Each row is a point. A path goes straight from each point to the next, and from the last back to the first. The post is the endless flat space through its rows: a point in 2 columns, a line in 3, a plane in 4, and so on, so that a path can go around it. How many times does the path go around the post? Going back the other way cancels.

Post, 2 rows:
[[ 0.05 -0.28 -1.45]
 [-1.19 -0.14  2.98]]
Path (24 x 3):
[[ 1.43  0.29  1.47]
 [ 0.47  0.88  0.20]
 [-1.00  1.40 -3.84]
 [-2.41 -0.67  1.33]
 [-2.48 -0.56  1.07]
 [-1.77  1.66 -2.59]
 [ 0.17  0.92  1.72]
 [ 0.39 -0.79  4.92]
 [-0.55 -1.76  0.35]
 [-2.51 -1.10  0.80]
 [-2.17 -0.16 -0.29]
 [-2.11 -1.34  1.56]
 [ 1.51 -1.81 -1.19]
 [ 3.60  0.88 -2.01]
 [ 0.53  2.21 -1.00]
 [-2.50  0.14 -0.39]
 [-1.51 -0.87  1.91]
 [ 0.53 -1.91  0.52]
 [ 2.29 -0.22 -0.50]
 [-0.11  1.46 -0.39]
 [-1.61  0.51 -0.24]
 [-1.76 -0.62  0.34]
 [ 0.04 -2.31  1.01]
 [ 0.18 -1.85  1.34]]
Times around: 2

Post, 8 rows:
[[-0.81 -2.07  1.65 -1.99  1.76 -2.36  2.25 -2.50  1.38]
 [ 1.88 -1.85  1.58 -1.38 -0.24  0.35 -0.26  1.27  0.11]
 [ 3.12 -0.54 -0.27  0.60  0.62  4.22 -1.94 -1.22 -0.81]
 [ 3.82  2.83  1.77  1.51 -1.46 -2.12 -0.11 -2.14 -0.29]
 [-0.80 -2.89 -1.51  3.14 -0.74  0.81  0.10  0.69  2.22]
 [ 2.77 -0.32 -1.24 -1.62  1.30  1.03  0.29 -0.53  0.10]
 [-0.23 -2.19 -1.18 -1.39 -0.84 -0.56 -0.73 -0.90  0.12]
 [-0.87 -0.04 -0.86  2.57 -0.53  1.00 -1.11  0.21  2.26]]
Path, 26 rows:
[[ 2.21 -0.13  0.69 -0.14 -0.59  0.55  1.62 -2.35  0.65]
 [ 1.12 -1.55  2.88  0.71 -0.58  1.63 -1.71  0.38  0.97]
 [ 2.26  0.12 -1.09  0.51  0.36  0.09 -2.11 -0.32  0.51]
 [ 1.71 -2.48 -0.11  0.21  1.37  0.84  0.14 -1.18 -1.25]
 [-2.96 -2.57  0.04  2.60 -1.75  1.97 -2.24  1.03  0.06]
 [ 1.10 -3.22  0.53  2.77  0.51  1.83 -0.93 -1.02  0.10]
 [-0.02 -2.11 -0.52  1.53  0.06  0.50 -2.39 -2.94 -0.13]
 [ 0.71  1.05 -0.77  2.01 -1.14 -2.95  0.38  0.09  1.09]
 [-0.96  0.35 -1.12  0.01  0.54  1.30 -0.10  0.10  0.79]
 [ 0.12  2.32  2.32 -1.00  2.93  1.06  2.41 -1.07  2.85]
 [ 0.46 -0.55  1.09  0.78 -0.32  1.56 -0.62 -1.65  2.31]
 [ 2.56 -2.45  2.71  0.62  1.83 -0.36  0.90 -0.71  1.91]
 [ 2.41 -0.63 -3.45 -0.23  0.64  1.23 -1.90  0.23 -0.29]
 [ 0.95  1.65 -2.20 -1.12  0.45  1.45 -1.92 -0.14 -1.90]
 [-0.04 -1.38  2.50  1.26  0.45  2.03  1.49 -0.65  0.85]
 [ 2.83 -0.25 -2.16 -0.34 -1.24 -0.20  1.73 -0.03  2.21]
 [-0.91 -2.56  2.29 -0.24  2.69  0.87  1.46 -2.48  3.58]
 [ 2.94 -1.84 -1.21  1.29  0.02  0.62 -1.24 -0.23  0.43]
 [ 1.69 -4.12  0.82  1.38  0.14  1.29 -0.56  0.85 -2.32]
 [ 0.20  0.02  2.78  0.27 -0.75 -0.44 -0.20 -1.04 -0.28]
 [ 2.85  0.40  3.90 -2.55  0.23  1.43 -0.16  1.35  0.23]
 [ 2.01 -1.08  1.30 -1.66 -0.77 -0.38 -0.32 -0.68  0.54]
 [ 0.35  0.39 -0.23  3.11 -0.35  0.24 -1.13  1.73  3.81]
 [ 0.48  0.98 -1.05 -1.14  0.51 -2.16 -1.62 -0.78  0.39]
 [-0.36  0.55 -0.02  1.68  1.35 -0.45  1.08 -1.00 -0.24]
 [ 0.15 -0.42 -4.62  2.85 -2.85 -0.61  1.84 -1.60  0.57]]
Times around: 4

Post:
[[-1.67  1.36 -0.13 -0.81 -1.30  0.33 -0.52 -2.90  1.53 -0.88 -1.09  0.84
  -0.03  1.35  0.09  0.09 -1.90  3.87]
 [-0.13  2.82  0.02 -0.80 -2.75 -1.42  1.81 -1.92  0.80 -4.63  1.68  3.08
   1.44 -2.03  0.28 -0.88 -0.64 -0.13]
 [ 0.51  0.23 -0.11  0.02 -1.10 -0.15 -0.43 -0.35  3.57 -1.20 -1.98  2.01
  -0.88  4.89 -0.28 -3.07  2.79  0.04]
 [-0.22 -0.86 -1.09  0.55 -0.12  0.73  0.25 -0.42 -0.79 -0.12  0.12 -1.57
   0.23  0.19 -1.83 -0.25 -1.81 -0.26]
 [ 4.39  1.44 -1.66 -1.40  3.05  0.75 -3.45  2.38 -0.01 -3.40 -2.34 -3.21
  -1.61  0.83 -1.39  0.07 -2.20 -1.79]
 [ 0.32 -0.07  0.99 -2.03  0.83 -1.10 -0.27 -0.54  0.52  1.65 -1.71 -0.38
   0.57  1.22 -1.28 -2.12  0.59  0.71]
 [ 0.87 -0.06 -0.90 -0.35 -1.42  2.52  0.07  0.87 -0.38 -0.01  2.34  2.05
   1.20  2.54  0.13  0.18 -1.46 -1.56]
 [-0.63  1.01  0.37  0.11  0.12  1.73  0.97 -0.49  0.70  0.48 -1.07 -0.16
  -1.69 -0.94 -0.11 -1.10 -0.62 -0.52]
 [ 0.17 -0.77  2.38  2.06 -1.29 -1.80  0.89 -0.15  2.09 -1.18  1.71  0.69
  -0.72  2.37  2.23 -3.82 -1.75 -1.10]
 [ 1.12 -0.17 -0.41  0.39 -1.37 -2.49 -1.23 -0.77 -1.92  1.07 -0.71 -0.23
  -2.19  0.82 -1.17  0.19  1.94  2.23]
 [-1.05 -0.18  0.62  1.59  1.89  1.71  1.88 -1.12 -0.44 -0.90  0.29 -1.82
  -0.15  1.14  1.07  1.49 -1.91  2.74]
 [ 1.66 -0.89  0.20 -0.17 -0.33 -0.26  1.83 -2.86  0.80 -0.27  0.56 -0.43
  -1.41 -0.41 -0.08 -0.74 -0.45  0.74]
 [-0.55 -2.77  0.77 -0.42  1.33 -2.43  0.31 -0.59 -3.42  0.50 -4.98  1.89
   0.03  0.26 -1.06 -0.98 -1.48  2.36]
 [ 0.67  0.59  0.71 -1.31 -3.49 -2.01  2.02  1.56  0.51 -3.35  0.13  0.40
  -2.75  0.18 -0.87  1.41 -0.33  2.13]
 [ 0.21 -1.37  1.10 -0.68 -0.38  0.23 -0.81 -1.80  0.63 -0.87  0.95  1.19
  -0.61 -1.50 -1.78 -1.24  0.10 -0.76]
 [ 0.18  0.82 -0.84 -0.49  2.83  0.66  0.52  0.19 -0.15 -1.17  1.21  0.40
  -1.93  0.33 -1.85  0.13 -1.17  0.52]
 [-0.50 -0.79 -0.12  2.78 -1.58 -2.23 -0.05 -1.10  2.28  0.94 -3.20  0.12
   0.08  1.63  2.40  2.57 -1.36  4.13]]
Path:
[[-0.66  0.66 -1.00  0.46 -2.35  3.60  0.32 -2.52  1.67  0.59 -0.14 -0.25
   0.27  2.58  0.57  0.19 -1.73 -1.70]
 [-1.68 -0.02 -2.10  0.39  1.29 -0.60 -1.16 -1.47  1.35 -3.12 -1.70  2.07
  -1.38  1.41  0.61 -1.69 -0.49  0.61]
 [ 1.02 -0.35 -2.52 -0.73 -2.96 -2.06 -1.89  0.04 -2.16  0.13 -0.39  1.23
   0.56  1.67  0.97  1.25 -0.15  2.40]
 [ 0.20  1.08 -0.27 -0.11 -0.43 -0.87 -0.09  0.22 -0.32 -2.36 -1.78 -0.40
  -3.35 -2.07 -0.75  0.37  0.81 -0.12]
 [ 0.88 -1.77  0.74  0.57 -2.29 -1.74  2.44 -0.48 -0.98  2.37 -0.69  3.15
  -0.58  0.45  0.60  2.26 -0.03  0.12]
 [ 1.18  0.50  1.25 -0.37  0.21 -1.95 -0.07 -0.59  0.71 -1.34 -1.17 -1.42
   1.37  1.10 -0.85  0.19 -2.50  3.28]
 [ 2.65  1.65 -3.02  1.72 -0.81 -0.26 -2.46 -0.90 -1.25 -1.57 -1.12  0.41
  -1.46  3.17  0.57 -2.86 -0.67  1.72]
 [-0.84  1.44 -0.80 -0.75  1.59  0.59 -0.72  0.47  1.34 -1.93  2.06  0.16
  -2.10  1.97  1.60 -0.57 -3.40  2.71]
 [-3.35  1.07 -0.59  1.07 -1.34 -5.21  2.16 -1.89  1.14 -0.50  1.10 -0.29
  -0.40  0.63  1.47  0.29 -1.00  4.84]
 [ 0.01  1.90 -0.36 -0.70  1.52  0.64  0.17  2.10  1.39  1.38 -1.32  3.47
   0.04  0.59  0.60 -1.09  0.92 -1.11]
 [ 0.66 -1.43  1.94  1.12 -0.87  0.48  3.44  1.44  2.47 -3.07 -1.31  0.61
  -4.11 -1.14 -1.80  0.01 -0.55  1.01]
 [ 1.84 -1.13 -0.51  0.57 -0.41 -0.28 -2.65 -3.00  2.43 -0.66 -1.69  2.56
  -0.48  0.85 -2.51  1.12 -1.91  0.95]]
Times around: 0

Post (17 x 18):
[[-0.50 -1.82 -0.06 -2.02  1.55  2.48  0.91  0.50 -2.14  1.35 -2.14  0.82
   0.16 -2.39 -0.64  0.08  0.14  0.21]
 [ 0.38  0.53  0.52  2.10 -2.40 -0.13 -0.70 -2.66  1.74  1.39  0.30  0.06
  -1.08 -0.14  0.05  0.36  3.87 -0.08]
 [-0.33 -0.39 -1.36  0.02  0.43  0.35 -0.96  1.66  3.22 -1.44  0.19 -0.84
  -1.33 -0.20  1.51  1.50  1.21 -0.30]
 [-0.02  0.38  1.57 -0.91 -0.38  0.03  2.92  2.50 -0.95  0.80  0.46  0.71
   1.08 -0.76  0.11  0.03 -0.02 -0.57]
 [-0.71 -0.33  1.12 -0.92  1.13 -1.05 -0.80  0.49 -1.68 -0.92 -0.70 -0.60
  -0.15 -2.15  0.48  0.77  0.58 -0.48]
 [ 0.30  1.40  0.56  0.05  1.26  2.01  0.26  1.30 -2.24  0.66 -0.04 -0.18
  -0.88 -2.52 -0.69  1.15 -0.37  0.68]
 [-2.29 -0.65  0.71  0.17  0.67  0.90  0.85 -0.19 -0.57  1.34  1.34  2.10
   0.60 -1.30 -0.95 -1.24 -0.36  0.89]
 [ 1.54 -1.20 -1.75 -1.03 -2.59  0.64 -2.31 -1.09  3.50 -1.56  1.39  0.09
   1.54  1.53 -0.84 -0.28 -0.39  0.95]
 [-0.73 -1.24  1.05 -0.74  0.80  1.32  1.11  1.86 -1.95  0.81  1.18 -0.18
  -1.55 -3.55  0.24  0.33 -0.87 -2.33]
 [ 0.63  2.37  0.38  0.00 -0.98 -0.75 -0.43 -2.83  3.38  1.37 -0.06  0.20
  -1.33 -1.09  1.30  0.32  1.02 -0.88]
 [-0.95  1.62 -1.87  1.99 -2.32 -1.26 -1.47 -2.03  2.05  2.41  0.29 -0.88
   1.21 -1.00 -0.35 -1.01  2.33 -1.31]
 [ 0.59  0.10  0.11  0.02 -2.48 -0.61 -2.78  0.59  3.57  1.07  1.07  0.86
   0.50  0.78  0.79 -2.00  0.47  1.82]
 [ 0.70 -1.11 -0.50  1.47 -2.00  0.36 -2.29  1.31  2.50 -0.68 -0.95  1.57
   0.35  2.92  0.67  0.17 -0.93 -0.26]
 [ 2.67 -0.76 -1.98  0.04 -0.92 -2.89 -0.30  0.36  2.39 -1.25  0.36 -0.09
  -2.17  1.41  0.50 -1.31 -1.41  0.30]
 [-0.42 -2.29  0.69  0.69 -2.24  0.14 -1.73  0.83  3.48 -1.04 -1.78 -1.33
  -1.16  0.03 -0.69  0.40 -1.11  1.87]
 [ 0.21 -0.19  1.62  1.04  0.71  2.06  1.42 -0.53 -0.97  0.60 -0.74  0.66
   1.25 -3.20  1.32 -0.82 -0.09  0.29]
 [-1.37 -1.84  1.07  0.44  1.47  0.52  1.11  0.88 -2.42  3.07  1.83  0.42
   2.08 -1.69 -0.24  1.09 -1.65  0.58]]
Path (28 x 18):
[[ 0.64 -2.12 -1.16 -1.49  1.07 -2.56  3.83  0.82  1.22  3.03  1.85  0.82
  -1.74  1.02 -1.02 -1.44 -2.30  0.02]
 [ 0.43  1.14  1.25  0.74 -0.61  1.17  3.49  2.32 -1.50  0.91  2.03 -1.33
   0.66 -0.31 -1.22 -0.58 -0.58  0.68]
 [ 0.14  1.60 -1.02 -1.38  1.70 -1.28  0.37  1.19 -2.31 -0.12  0.36  0.05
  -1.89 -1.32  0.40 -0.83 -0.08 -0.18]
 [-0.30  0.37  1.19 -0.13  1.28 -1.78  0.73  0.26 -1.68  0.29  0.59 -0.37
  -0.15 -0.74 -0.30  0.19  0.52  0.05]
 [-0.70 -2.34  0.67 -3.15  2.16  1.86  1.37  2.47 -0.24 -1.39  0.91 -0.63
  -1.38 -2.64 -0.66  2.44  0.35 -2.48]
 [ 2.00 -1.16 -1.82  0.54  0.47 -0.92  1.03 -0.79  0.87  0.92  1.97  1.60
  -1.76  0.39  0.74  1.11 -2.17 -1.85]
 [ 0.88  1.73 -2.31 -3.91 -0.37  0.69  2.48  2.90  0.60 -0.80  1.48 -1.26
  -2.35 -2.92  0.80 -0.42  3.97 -1.63]
 [ 0.12  0.69 -1.28  0.27 -2.48  1.92 -1.72 -1.47  2.94  0.23  2.17  1.46
  -1.55  1.23 -1.16 -0.56  0.47  0.12]
 [-0.68  0.51  2.35  0.28 -0.68 -0.63 -0.77 -1.46  1.67 -0.82  0.62 -0.25
  -1.81 -1.48  1.39 -0.90  2.61 -0.87]
 [ 0.29 -0.14 -4.61  1.14 -0.10 -1.40  0.06  1.87 -1.23  1.30  4.10 -0.21
   2.04  1.28 -4.46  0.18  0.46 -1.24]
 [-0.31 -0.85 -1.62  3.37  0.56  0.55 -3.56  0.54 -0.04 -1.25 -1.03  0.45
   3.77 -0.38 -1.12  1.40 -0.05  3.28]
 [-0.38 -2.95 -3.41 -2.12  1.58  0.43  1.22 -1.30 -1.83  2.88  2.76  1.53
  -1.02 -1.34 -1.88 -0.56 -1.59 -0.77]
 [-0.33 -1.93  1.29  0.45  0.05 -0.90 -1.07 -2.42  0.77  0.42 -3.39 -0.11
  -2.70 -1.32  0.49 -0.60 -3.01  0.83]
 [ 0.20  0.07  0.22  1.76 -1.53  4.98  1.44 -0.35 -1.09  4.54 -4.55 -1.92
   0.16 -4.15  0.65  0.58 -1.87  1.22]
 [-0.26 -1.27  0.71  1.40 -1.27  2.38 -0.78 -1.71  1.23 -0.80 -0.90  0.59
  -0.07 -1.84 -0.27  1.40 -1.74 -1.34]
 [ 0.02  1.19 -0.97 -0.20  1.52 -1.15  1.41  2.55  2.12 -2.48 -0.34 -2.09
  -0.07 -2.65  1.07  1.10  0.27 -0.63]
 [-0.85  1.09  1.85 -1.27 -1.22 -0.47 -2.95 -0.81  4.39 -0.56 -4.51  0.35
  -1.04 -1.17 -0.24 -3.14  0.86  3.77]
 [-2.19 -0.65 -0.92  2.17  0.36  0.96 -2.40 -1.18 -1.22  2.11  1.92 -0.12
  -0.10 -1.40 -0.87 -1.46 -0.27  1.22]
 [-0.93 -1.81  1.59  0.98  0.15  5.29  2.71  0.77 -1.23  0.04  3.38  1.76
  -0.25 -2.30  1.85 -0.71 -1.47  0.81]
 [-1.43  0.87  0.41  0.51  0.27  1.23 -1.58  1.67  2.87  0.02  0.81 -1.76
  -0.54 -1.97  1.29  1.00 -1.90  2.35]
 [-0.21  1.33 -0.06 -0.82  0.61  0.06  0.13 -0.80  1.91  1.12  2.21 -2.47
  -1.51 -2.33  0.07  0.33 -2.64 -0.65]
 [ 1.64 -0.14 -3.25 -3.15  3.10 -0.66  2.80  3.12 -2.05  1.45  3.22  0.29
  -3.04 -0.92 -1.51  0.18 -0.72 -2.51]
 [ 1.91  3.69  0.88 -0.92 -1.48  0.47 -2.65  1.14  2.86 -0.09  0.08  0.50
   0.20 -1.48  0.51 -1.02  2.26  2.63]
 [-0.99 -2.56 -3.32 -1.72 -1.26 -0.14 -2.96  2.22  0.20  1.13  2.23 -0.45
   0.08  0.83 -2.66  1.71 -4.12 -1.68]
 [-3.97 -0.42  0.31 -1.67  0.49  0.11  0.51  0.16  0.37 -0.28  2.25 -3.17
  -0.77 -3.76  0.55  2.40  2.10 -1.76]
 [-0.46  0.32 -1.32 -0.01  2.96  0.07  0.08  0.48  0.66 -2.62 -1.13 -0.85
  -1.02 -1.36  1.69 -0.59  0.09  0.92]
 [ 1.26 -1.40 -1.31  0.85  0.80 -0.21 -2.37 -1.06  1.74 -2.49  1.20  0.55
  -1.67  0.52 -1.31  0.74  0.61 -0.98]
 [ 0.55  0.01  1.50  3.07 -1.56  0.17 -2.11  1.46  2.55  0.58  0.01  0.77
   0.25 -1.35  2.10  0.32  2.13 -1.80]]
Times around: 2
